Every row gives one point. The window is the flat piece filled in between its corners: a triangle in 3 columns, a solid with four corners in 4, and so on. A path goes straight from each point to the next, and from the last back to the first. After which points does the path pass through the window?

Window (4 x 4)
[[ 0.19  0.55  0.32  0.05]
 [ 0.04  0.18  0.79 -0.29]
 [ 0.23 -0.31 -0.37  0.16]
 [ 0.16  0.05 -0.08  0.56]]
Path:
(1): [ 0.67 -0.04  0.08  0.07]
(2): [-0.14  0.59  0.09  0.24]
(3): [-0.23 -0.27 -0.09  0.00]
(4): [0.68 0.12 0.33 0.26]
(5): [0.29 0.08 0.86 0.02]
(6): [-0.13  0.55  0.17 -0.29]
(7): [-0.09 -0.10 -0.06  0.36]
(8): [ 0.62  0.21 -0.27  0.32]
Through the window after points: 5

Window (8 x 8)
[[ 0.41  0.59 -0.02 -0.63  0.13 -0.54  0.12 -0.16]
 [ 0.30  0.14 -0.31  0.40  0.28 -0.97 -0.18  0.06]
 [ 0.23 -0.72 -0.37  0.10 -0.03 -0.12  0.08 -0.82]
 [ 0.15 -0.13 -0.10 -0.18 -0.40  0.03  0.15  0.09]
 [-0.86 -0.37  0.47 -0.41 -0.52  0.54  0.19 -0.42]
 [-0.44 -0.03  0.11  0.43  0.59 -0.28  0.73  0.30]
 [ 0.34 -0.21  0.02  0.19  0.64 -0.62 -0.14  0.44]
 [ 0.17 -0.09 -0.07  0.35  0.08  0.43 -0.48 -0.01]]
Path:
(1): [-0.43 -0.01 -0.09 -0.41  0.17 -0.11 -0.08  0.08]
(2): [-0.24  0.01 -0.07 -0.35 -0.03  0.07 -0.36  0.09]
(3): [ 0.02 -0.07  0.24  0.34  0.02  0.22  0.10 -0.12]
(4): [ 0.16 -0.45  0.60  0.12  0.29 -0.44  0.15 -0.23]
(5): [-0.11  0.10 -0.41  0.21  0.26  0.03 -0.11  0.19]
(6): [-0.31  0.07 -0.37 -0.12  0.15 -0.32  0.21  0.11]
(7): [ 0.67  0.01  0.76  0.06 -0.25  0.13 -0.17  0.16]
(8): [ 0.06  0.07  0.43  0.59  0.07 -0.14  0.77  0.17]
Through the window after points: none

Window (11 x 11)
[[ 0.48  0.20 -0.21 -0.24  0.61  0.37 -0.18 -0.39 -0.16  0.35 -0.08]
 [ 0.26 -0.07  0.30 -0.31  0.18  0.02 -0.12  0.15 -0.28  0.14  0.30]
 [ 0.19  0.23  0.40  0.15 -0.11 -0.08  0.08 -0.15 -0.84 -0.37 -0.66]
 [-0.19 -0.08  0.05  0.43 -0.27  0.40 -0.12 -0.63  0.20 -0.31  0.26]
 [-0.98  0.27 -0.17 -0.55 -0.18 -0.45 -0.36 -0.09 -0.03  0.20 -0.58]
 [ 0.68 -0.29  0.57 -0.42 -0.09  0.07 -0.29 -0.40  0.22  0.27 -0.38]
 [ 0.29  0.29 -0.07  0.80 -0.68  0.04  0.12 -0.26 -0.01  0.46 -0.05]
 [-0.06  0.02 -0.72 -0.02  0.63 -0.35 -0.34 -0.47  0.11  0.14  0.03]
 [ 0.05 -0.28  0.25  0.21 -0.50  0.33  0.99  0.06 -0.02  0.35  0.39]
 [ 0.21 -0.01 -0.06 -0.31 -0.23  0.24 -0.12 -0.14 -0.49 -0.71 -0.25]
 [ 0.05  0.28  0.38 -0.33 -0.47 -0.21  0.46 -0.23 -0.37  0.19  0.03]]
Path:
(1): [ 0.05 -0.44 -0.39  0.10 -0.41 -0.09  0.06 -0.79 -0.44  0.57 -0.47]
(2): [-0.10 -0.48 -0.27  0.15  0.13 -0.05 -0.32 -0.57 -0.68  0.20 -0.05]
(3): [ 0.07  0.46 -0.39 -0.05  0.29 -0.17 -0.06 -0.25  0.59 -0.06  0.06]
(4): [ 0.31  0.15  0.11 -0.14  0.11 -0.18  0.50  0.00  0.09 -0.16 -0.32]
(5): [-0.18 -0.16 -0.04 -0.05 -0.37  0.15 -0.20 -0.26 -0.40  0.54  0.21]
(6): [-0.22 -0.24  0.13 -0.17 -0.61  0.02 -0.72 -0.41 -0.26  0.81  0.21]
(7): [ 0.08  0.48 -0.10  0.33  0.01 -0.10  0.52 -0.06  0.14 -0.37 -0.48]
(8): [ 0.05  0.47  0.25  0.18 -0.04  0.17  0.26  0.19 -0.03 -0.19  0.27]
Through the window after points: 2, 6

Window (14 x 14)
[[ 0.29 -0.57  0.28 -0.05 -0.35 -0.70  0.47  0.14 -0.21 -0.17 -0.11  0.59
   0.14 -0.05]
 [ 0.29  0.20 -0.05  0.25 -0.27  0.30 -0.35  0.55 -0.41  0.71  0.26 -0.02
   0.30  0.69]
 [-0.08 -0.01 -0.22  0.18  0.35  0.24 -0.04  0.23 -0.41 -0.10  0.48 -0.45
   0.26 -0.07]
 [-0.37  0.33 -0.05  0.19  0.34  0.80  0.45 -0.11  0.13  0.89  0.04  0.14
   0.27  0.39]
 [ 0.57 -0.02 -0.02 -0.63 -0.34 -0.48  0.11 -0.04  0.01 -0.16 -0.33 -0.26
   0.19 -0.61]
 [-0.63  0.18 -0.39 -0.44  0.39  0.09 -0.20 -0.18 -0.34  0.07 -0.10  0.30
  -0.01 -0.29]
 [-0.31  0.51 -0.86 -0.20 -0.36 -0.16  0.16  0.33 -0.52  0.14  0.03 -0.23
   0.17  0.00]
 [ 0.06  0.74  0.42 -0.03  0.57  0.05 -0.34  0.62  0.18  0.00 -0.30  0.19
  -0.03 -0.51]
 [-0.47  0.08 -0.63  0.13 -0.47 -0.31 -0.07 -0.12 -0.54  0.56  0.32 -0.56
   0.03 -0.08]
 [ 0.15 -0.08 -0.88  0.46 -0.34 -0.02 -0.17 -0.38  0.07 -0.04 -0.26 -0.69
   0.43  0.59]
 [-0.16 -0.18 -0.22  0.06 -0.08  0.09  0.44 -0.27 -0.97  0.31 -1.09 -0.08
   0.11 -0.34]
 [-0.07  0.05 -0.21 -0.31  0.86 -0.37  0.11  0.14 -0.21 -0.08 -0.10 -0.05
  -0.20 -0.06]
 [ 0.60  0.26  0.06  0.32 -0.12  0.41 -0.14  0.29  0.26  0.00  0.49 -0.14
  -0.29  0.50]
 [-0.12  0.20  0.13 -0.24  0.26  0.55 -0.31  0.70  0.63  0.27 -0.50 -0.04
  -0.13 -0.27]]
Path:
(1): [ 0.05  0.19  0.05 -0.10  0.06  0.09  0.03  0.00 -0.05 -0.06 -0.20 -0.36
  0.02  0.27]
(2): [ 0.02 -0.36 -0.77  0.56  0.18  0.04 -0.23  0.27 -0.24  0.57  0.34  0.25
  0.40 -0.48]
(3): [ 0.47 -0.02 -0.45  0.21 -0.08 -0.02 -0.40  0.30 -0.10  0.26  0.02  0.28
  0.01 -0.48]
(4): [-0.14  0.09  0.05 -0.13  0.05  0.03  0.27 -0.12 -0.09 -0.02 -0.22 -0.53
  0.22  0.38]
(5): [-0.96  0.57  0.17 -0.17 -0.05  0.15 -0.19 -0.07 -0.14  0.11 -0.26 -0.19
  0.14  0.30]
(6): [ 0.32 -0.05 -0.41 -0.05  0.19  0.06 -0.06  0.24 -0.06  0.17  0.03  0.00
 -0.02 -0.31]
(7): [ 0.09 -0.58 -0.97  0.29  0.33  0.50 -0.53  0.16 -0.30  0.50 -0.28  0.17
  0.15 -0.26]
(8): [-0.12  0.56  0.25 -0.22 -0.37 -0.16  0.28  0.10 -0.13  0.06  0.14 -0.33
  0.16  0.11]
(9): [-0.26  0.46 -0.03 -0.32 -0.24  0.22 -0.19  0.49  0.02  0.06 -0.27 -0.37
  0.21  0.28]
(10): [ 0.23 -0.33 -0.30  0.22  0.73  0.01  0.11  0.01 -0.09  0.42 -0.08  0.31
 -0.32 -0.55]
(11): [ 0.21 -0.17 -1.17  0.24  0.27  0.02 -0.46  0.12 -0.50  0.61 -0.34  0.03
  0.56 -0.07]
(12): [-0.45  0.41  0.68 -0.35 -0.16 -0.12  0.67 -0.03  0.07 -0.44  0.15 -0.29
 -0.49 -0.04]
(13): [-0.15  0.12 -0.14 -0.15 -0.31  0.19  0.21  0.23 -0.32  0.12 -0.15 -0.45
  0.04  0.61]
(14): [ 0.17 -0.04 -0.68  0.42 -0.01 -0.26 -0.33 -0.26  0.00  0.21  0.05 -0.01
  0.34 -0.24]
(15): [ 0.11 -0.20 -0.72  0.15 -0.17  0.09 -0.04  0.21 -0.21  0.07 -0.09 -0.06
  0.18 -0.16]
(16): [-0.30  0.99  0.54 -0.21  0.07 -0.12  0.26 -0.07 -0.02  0.50 -0.08 -0.59
  0.05  0.63]
Through the window after points: 5, 9, 13

Window (14 x 14)
[[ 0.20  0.46 -0.07  0.40 -0.40 -0.16  0.08 -0.29 -0.65 -0.60 -0.16 -0.53
  -0.06  0.11]
 [-0.20  0.72 -0.05 -0.04  1.01  0.28 -0.18 -0.27 -0.71 -0.47 -0.06 -0.01
   0.29 -0.07]
 [ 0.41  0.50 -0.29  0.31  0.12 -0.33  0.15  0.12 -0.19  0.45 -0.17  0.09
   0.39  0.19]
 [-0.52  0.27  0.40  0.30 -0.25 -0.29 -0.46 -0.41  0.45  0.44  0.16  0.34
   0.11 -0.51]
 [-0.21 -0.17 -0.55  0.46 -0.04 -0.70  0.50  0.04  0.34 -0.89  0.25  0.70
   0.14  0.57]
 [ 0.37  0.11  0.08 -0.09 -0.36 -0.02  0.40 -0.26  0.15 -0.40 -0.17 -0.05
   0.09  0.30]
 [-0.71  0.79  0.45 -0.32 -0.69 -0.10 -0.06 -0.21 -0.04  0.62  0.13  0.61
  -0.42 -0.01]
 [ 0.16 -0.13  0.18  0.35  0.07 -0.26  0.39  0.23 -0.28 -0.41  0.39  0.16
   0.18 -0.14]
 [ 0.42  0.06  0.55  0.49 -0.25 -0.36 -0.23 -0.06 -0.06 -0.19 -0.06 -0.26
   0.06  0.61]
 [ 0.10 -0.10  0.11  0.41 -0.52  0.08  0.19  0.18 -0.43 -0.23 -0.38 -0.16
   0.48  0.39]
 [-0.20  0.50  0.16  0.01  0.13  0.14  0.01  0.58 -0.12 -0.24 -0.23 -0.72
   0.06 -0.08]
 [-0.04 -0.47 -0.47 -0.39 -0.41  0.08 -0.41  0.42  0.48 -0.27  0.67  0.60
  -0.30  0.29]
 [-0.84  0.03 -0.31 -0.31  0.54  0.39  0.55  0.17 -0.29  0.11  0.65 -1.56
   0.60  0.27]
 [ 0.08 -0.25  0.07  0.35 -0.01 -0.17  0.16 -0.15 -0.27 -0.17 -0.35 -0.20
  -0.32  0.21]]
Path:
(1): [ 0.01  0.18  0.11  0.44 -0.08  0.12  0.12 -0.02 -0.01  0.18  0.08 -0.26
 -0.05  0.27]
(2): [-0.03  0.01 -0.14 -0.11 -0.43 -0.39  0.05  0.03  0.02 -0.37  0.07  0.07
  0.12  0.10]
(3): [-0.20  0.02  0.22 -0.02  0.04 -0.49 -0.11 -0.31 -0.14 -0.07 -0.05 -0.11
  0.07  0.03]
(4): [ 0.19  0.27  0.12  0.36 -0.26  0.05  0.08  0.20  0.07 -0.22  0.15  0.02
 -0.04  0.31]
(5): [-0.26  0.10 -0.22  0.33  0.16  0.10  0.06  0.09 -0.01 -0.21  0.25 -0.24
  0.08  0.25]
(6): [ 0.57 -0.15  0.24 -0.45 -0.41 -0.34  0.07  0.24 -0.31 -0.38 -0.27 -0.14
  0.43  0.11]
(7): [-0.11  0.01  0.27 -0.47  0.03 -0.56  0.31 -0.10 -0.26 -0.37  0.06  0.32
  0.21  0.53]
(8): [ 0.07  0.23 -0.27  1.46 -0.21  0.65 -0.25  0.19 -0.08  0.02 -0.04 -0.48
  0.14 -0.65]
(9): [-0.16  0.61 -0.46  0.60  0.14  0.43  0.56 -0.14 -0.38  0.65  0.75 -0.10
 -0.10  0.38]
(10): [-0.36  0.03  0.17 -0.30  0.03 -0.29 -0.12  0.04 -0.06 -0.65 -0.20 -0.11
  0.27  0.05]
(11): [ 0.20  0.35  0.24 -0.79  0.24 -0.38  0.01 -0.27 -0.48 -0.10 -0.15 -0.22
  0.14  0.29]
(12): [-0.55  0.17 -0.16  0.73 -0.53  0.28  0.31  0.13  0.18 -0.06  0.20  0.01
 -0.10 -0.06]
(13): [ 0.03  0.12  0.10  0.51 -0.13  0.05  0.50 -0.20  0.05 -0.14  0.16  0.01
  0.18  0.78]
(14): [ 0.26 -0.12  0.39 -0.05 -0.10 -0.65 -0.79  0.30 -0.37 -0.28 -0.21 -0.25
 -0.23 -0.62]
(15): [-0.19 -0.28  0.23 -0.46  0.44 -0.51  0.14 -0.30 -0.41 -0.35 -0.20 -0.25
  0.20 -0.07]
(16): [-0.20  0.27  0.00  0.24 -0.16  0.21  0.00  0.10  0.00 -0.18  0.22 -0.20
  0.06  0.17]
Through the window after points: 7, 9, 13

Window (14 x 14)
[[ 0.00  0.07  0.47 -0.48  0.11 -0.14 -0.39 -0.39  0.05 -0.32  0.10  0.51
  -0.11  0.51]
 [ 0.15  0.01 -0.05  0.15  0.47 -0.48 -0.55  0.19 -0.74 -0.33 -0.25  0.04
  -0.60  0.14]
 [ 0.14 -0.52  0.12 -0.18  0.31  0.05 -0.63  0.16  0.22 -0.16 -0.14  0.07
  -0.37  0.69]
 [-0.27 -0.19 -0.06 -0.34 -0.33  0.16  0.15  0.83 -0.67 -0.08  0.14 -0.13
   0.03  0.73]
 [-0.30  0.17  0.23 -0.38 -0.48  0.71  0.10  0.39 -0.43  0.20 -0.39  0.55
   0.03 -0.48]
 [ 0.48 -0.36 -0.37  0.45 -0.38  0.29 -0.28 -0.14  0.07 -0.63 -0.21  0.19
   0.01 -0.01]
 [-0.03  0.12 -0.49  0.56 -0.51 -0.04 -0.44 -0.58  0.10  0.22 -0.57  0.43
   0.01 -0.67]
 [-0.36 -0.43 -0.46  0.03  0.00 -0.04 -0.46 -0.14  0.33 -0.61 -0.22  0.53
   0.73 -0.20]
 [-0.38 -0.23  0.40  0.30  0.07  0.30 -0.04 -0.04 -0.68  0.32 -0.55 -0.44
   0.22 -0.30]
 [ 0.19  0.64  0.04 -0.18 -0.66  0.53  0.14  0.49  0.32 -0.43 -0.26 -0.47
  -0.32 -0.30]
 [ 0.28  0.13  0.01 -0.21  0.49 -0.14  0.15  0.04 -0.92  0.68 -0.02 -0.38
  -0.08 -0.35]
 [ 0.04  0.01 -0.21 -0.01 -0.71  0.47 -0.40 -0.06 -0.18 -0.01  0.17 -0.25
  -0.26 -0.71]
 [-0.68 -0.81 -0.24  0.02  0.71  0.18  0.10 -0.70 -0.34  0.28  0.20  0.48
  -0.03  0.31]
 [ 0.25  0.20  0.50  0.67  0.34 -0.26 -0.42 -0.15  0.04  0.23  0.03  0.39
  -0.46 -0.27]]
Path:
(1): [ 0.10 -0.38 -0.11  0.19 -0.09 -0.39 -0.11  0.20 -0.35  0.10 -0.22  0.29
 -0.35 -0.11]
(2): [-0.01  0.73  0.49  0.07  0.71  0.49 -0.85 -0.15 -0.26 -0.45  0.08 -0.21
 -0.25  0.28]
(3): [-0.40  0.17 -0.01  0.09  0.08  0.36 -0.33  0.39 -0.18  0.03  0.07  0.07
 -0.07  0.44]
(4): [ 0.18 -0.44  0.07 -0.24 -0.31 -0.18  0.24  0.23 -0.61 -0.05 -0.09  0.07
 -0.09  0.01]
(5): [ 0.05 -0.35  0.02 -0.13 -0.15 -0.13  0.01  0.05 -0.38  0.06 -0.25  0.02
 -0.24 -0.21]
(6): [-0.51  0.42  0.14  0.24  0.37  0.47 -0.74  0.14 -0.19 -0.46  0.06  0.13
  0.48  0.77]
(7): [-0.02  0.24 -0.02  0.29  0.13  0.41 -0.30 -0.13 -0.03  0.17  0.18  0.34
 -0.01  0.63]
(8): [ 0.08 -0.48 -0.04 -0.22 -0.19 -0.13 -0.33  0.10 -0.07 -0.38 -0.40 -0.01
 -0.15 -0.45]
(9): [-0.16 -0.29  0.31  0.25 -0.37 -0.04  0.01  0.24 -0.24 -0.16 -0.47  0.02
 -0.20 -0.32]
(10): [ 0.44  0.48 -0.52 -0.37  0.30  0.30 -0.62 -0.08 -0.17 -0.13  0.29  0.13
  0.10  0.31]
(11): [ 0.17  0.13 -0.05  0.33  0.06  0.28 -0.34 -0.04 -0.10 -0.05  0.03  0.01
  0.04  0.01]
(12): [-0.04 -0.57  0.30  0.04 -0.30 -0.24 -0.07 -0.14 -0.23 -0.21 -0.53  0.42
 -0.40 -0.34]
Through the window after points: 1, 3, 5, 7, 11

Window (14 x 14)
[[-0.20 -0.10  0.22  0.15 -0.41  0.02  0.59 -0.40 -0.01 -0.06  0.59  0.23
   0.00  0.06]
 [-0.36  0.11  0.73  0.00  0.18 -0.05  0.08  0.59  0.57 -0.99  0.23  0.47
   0.26 -0.69]
 [-0.93  0.07 -0.03  0.06  0.10  0.18 -0.31 -0.27 -0.16 -0.12 -0.25 -0.25
  -0.09  0.79]
 [ 0.13 -0.65 -0.04 -0.22 -0.17  0.08 -0.15 -0.28 -0.23  0.02 -0.32  0.21
   0.07 -0.23]
 [ 0.41  0.07  0.14  0.32  0.03 -0.03  0.11  0.35 -0.08  0.01 -0.24 -0.06
   0.06 -0.15]
 [ 0.57  0.05 -0.01 -0.10  0.52  0.04  0.07 -0.10  0.15 -0.55 -0.04  0.63
   0.12 -0.32]
 [-0.61 -0.05 -0.45  0.48  0.00  0.06  0.17  0.32  0.17 -0.89  0.04  0.00
   0.15  0.03]
 [ 0.00 -0.20  0.15 -0.25 -0.31 -0.43 -0.33  0.23 -0.21 -0.66  0.26 -0.28
  -0.40 -0.06]
 [ 0.02  0.26  0.37  0.71  0.25 -0.02 -0.37 -0.16 -0.16  0.09  0.50  0.62
  -0.50 -0.17]
 [-0.28 -0.23  0.64 -0.30  0.00 -0.97 -0.22 -0.36  0.25  0.38  0.03 -0.46
  -0.28 -0.90]
 [-0.25 -0.24 -0.21 -0.14  0.92  0.09  0.09  0.42 -0.04  0.73 -0.21 -0.17
   0.11 -0.37]
 [-0.55  0.33 -0.14  0.14  0.15  0.30 -0.09  0.01  0.16  0.59  0.30 -0.41
   0.18 -0.41]
 [ 0.11 -0.22 -0.32 -0.60 -0.47 -0.34  0.36  0.01  0.02  0.75 -0.38 -0.10
  -0.33 -0.55]
 [-0.72  0.47 -0.47  0.23  0.59 -0.54 -0.38  0.13 -0.98 -0.12  0.12  0.35
   0.48 -0.33]]
Path:
(1): [-0.63  0.05  0.08  0.30  0.23  0.09  0.28 -0.12 -0.23 -0.19  0.03  0.18
 -0.17 -0.14]
(2): [ 0.26  0.09 -0.19 -0.36 -0.32 -0.31 -0.72  0.06  0.12  0.54  0.17 -0.38
  0.41  0.22]
(3): [-0.17 -0.22  0.07 -0.38  0.31 -0.34 -0.41  0.47  0.54 -0.19  0.24  0.18
  0.23  0.30]
(4): [-0.18  0.09 -0.01  0.11 -0.11  0.05  0.23 -0.19 -0.33  0.03 -0.22 -0.10
 -0.23 -0.45]
(5): [-0.33  0.21  0.68  0.33  0.14  0.40  0.38 -0.35 -0.32 -0.61 -0.18 -0.39
 -0.38 -0.19]
(6): [-0.06 -0.12 -0.62 -0.20  0.08 -0.49 -0.38  0.46  0.10  0.49  0.17  0.40
  0.45 -0.38]
(7): [ 0.01 -0.41 -0.22  0.10 -0.11 -0.17 -0.31  0.12  0.39  0.02  0.30  0.20
  0.29 -0.15]
(8): [ 0.04 -0.02  0.16 -0.04  0.22  0.09  0.03 -0.21 -0.29 -0.13 -0.19  0.23
 -0.15 -0.29]
Through the window after points: 1, 3, 5, 7

Window (14 x 14)
[[ 0.52 -0.18 -0.02  0.33  0.12 -0.19  0.22 -0.20 -0.41  0.36 -0.79  0.03
  -0.01 -0.63]
 [ 0.11  0.32 -0.59 -0.12  0.42 -0.36 -0.42  0.51 -0.03  0.37  0.27 -0.36
   0.06  0.11]
 [-0.31 -0.07 -0.60 -0.42 -0.03  0.24  0.63  0.01  0.19 -0.42  0.33  0.00
  -0.23  0.18]
 [-0.42  0.12  0.55 -0.63 -0.26  0.08  0.33 -0.92  0.24 -0.46  0.21  0.10
  -0.28  0.37]
 [ 0.13 -0.36  0.14 -0.81 -0.15  0.47  0.11 -0.62  0.51 -0.50  0.02 -0.15
   0.23  0.47]
 [ 0.20 -0.11  0.18 -0.20 -0.09 -0.19 -0.10  0.15 -0.47 -0.48 -0.67  0.31
   0.03 -0.13]
 [ 0.80 -0.34 -0.11  0.10 -0.22 -0.24 -0.16 -0.14 -0.99  0.48 -0.36  0.73
   0.06 -0.33]
 [ 1.03  0.41  0.19  0.13  0.25  0.15  0.20 -0.18 -0.71 -0.02 -0.57  0.70
   0.17 -0.59]
 [-0.04 -0.14  0.08 -0.18 -0.11 -0.30  0.37 -0.04  0.81 -0.60  0.65 -0.08
   0.18  0.29]
 [-0.15  0.15 -0.45 -0.04 -0.50  0.14 -0.35 -0.21  0.28 -0.45  0.42 -0.37
   0.06 -0.01]
 [ 0.68 -0.12 -0.40  0.11  0.54 -0.22 -0.34  0.50  0.07 -0.09  0.25 -0.06
  -0.75 -0.49]
 [ 0.18 -0.01 -0.09 -0.63 -0.20 -0.16  0.20  0.14 -0.02 -0.31  0.58 -0.67
  -0.04 -0.17]
 [ 0.17 -0.12  0.04  0.47  0.24  0.42  0.18  0.66 -0.35  0.11  0.31 -0.20
  -0.33  0.06]
 [ 0.21  0.01 -0.05  0.09  0.12  0.29 -0.01  0.98 -0.05  0.57  0.03  0.33
  -0.31 -0.77]]
Path:
(1): [ 0.76  0.25  0.03 -0.26 -0.68 -0.12  0.04  0.58  0.26  0.28 -0.07 -0.58
 -0.41 -0.03]
(2): [ 0.42  0.33 -0.45 -0.51 -0.25 -0.07 -0.04  0.48  0.37 -0.04 -0.14 -0.05
 -0.16  0.18]
(3): [ 0.24 -0.24 -0.07  0.03  0.12  0.06 -0.03  0.10 -0.29  0.02  0.24 -0.09
  0.02 -0.40]
(4): [ 0.29 -0.54 -0.04  0.02  0.69  0.08 -0.02 -0.30 -0.40 -0.34  0.50  0.27
  0.20 -0.31]
(5): [ 0.08  0.22 -0.12 -0.27 -0.57  0.08  0.36  0.29  0.33 -0.16 -0.12 -0.12
 -0.43  0.05]
(6): [ 0.83  0.09 -0.44 -0.09 -0.19 -0.11  0.30  0.31 -0.11  0.17 -0.36  0.26
 -0.14  0.02]
(7): [-0.33 -0.41  0.29  0.11  0.45  0.11 -0.57  0.03 -0.34 -0.35  0.47 -0.17
  0.00 -0.49]
(8): [-0.13  0.16  0.29 -0.09  0.39 -0.15 -0.28 -0.19  0.11 -0.44  0.53 -0.03
  0.22 -0.17]
(9): [ 0.66 -0.45 -0.54 -0.15 -0.73 -0.01  0.77  0.11  0.15  0.18 -0.46  0.04
 -0.50  0.12]
(10): [ 0.33  0.04  0.14 -0.21 -0.74  0.11  0.14  0.55  0.22 -0.46  0.12 -0.30
 -0.57  0.27]
(11): [ 0.28 -0.13 -0.15  0.00  0.30 -0.06  0.02 -0.29 -0.19  0.01 -0.08  0.17
  0.09 -0.45]
(12): [-0.24 -0.62  0.05 -0.04  0.84  0.12 -0.23 -0.04 -0.27 -0.40 -0.13  0.25
 -0.25 -0.56]
(13): [ 0.61  0.31 -0.21 -0.12 -0.33 -0.15  0.06  0.21  0.19  0.09  0.32 -0.10
 -0.36  0.00]
(14): [ 0.79  0.00  0.11 -0.06 -0.19 -0.28  0.23 -0.06  0.28  0.01  0.15 -0.09
 -0.66  0.15]
(15): [-0.35  0.09 -0.09 -0.38  0.26  0.26 -0.12 -0.09 -0.24 -0.20  0.01  0.13
  0.34 -0.21]
(16): [ 0.10 -0.09 -0.18 -0.10  0.27  0.01 -0.03 -0.11  0.03 -0.33  0.24  0.13
  0.01 -0.14]
Through the window after points: 8, 12, 14, 16
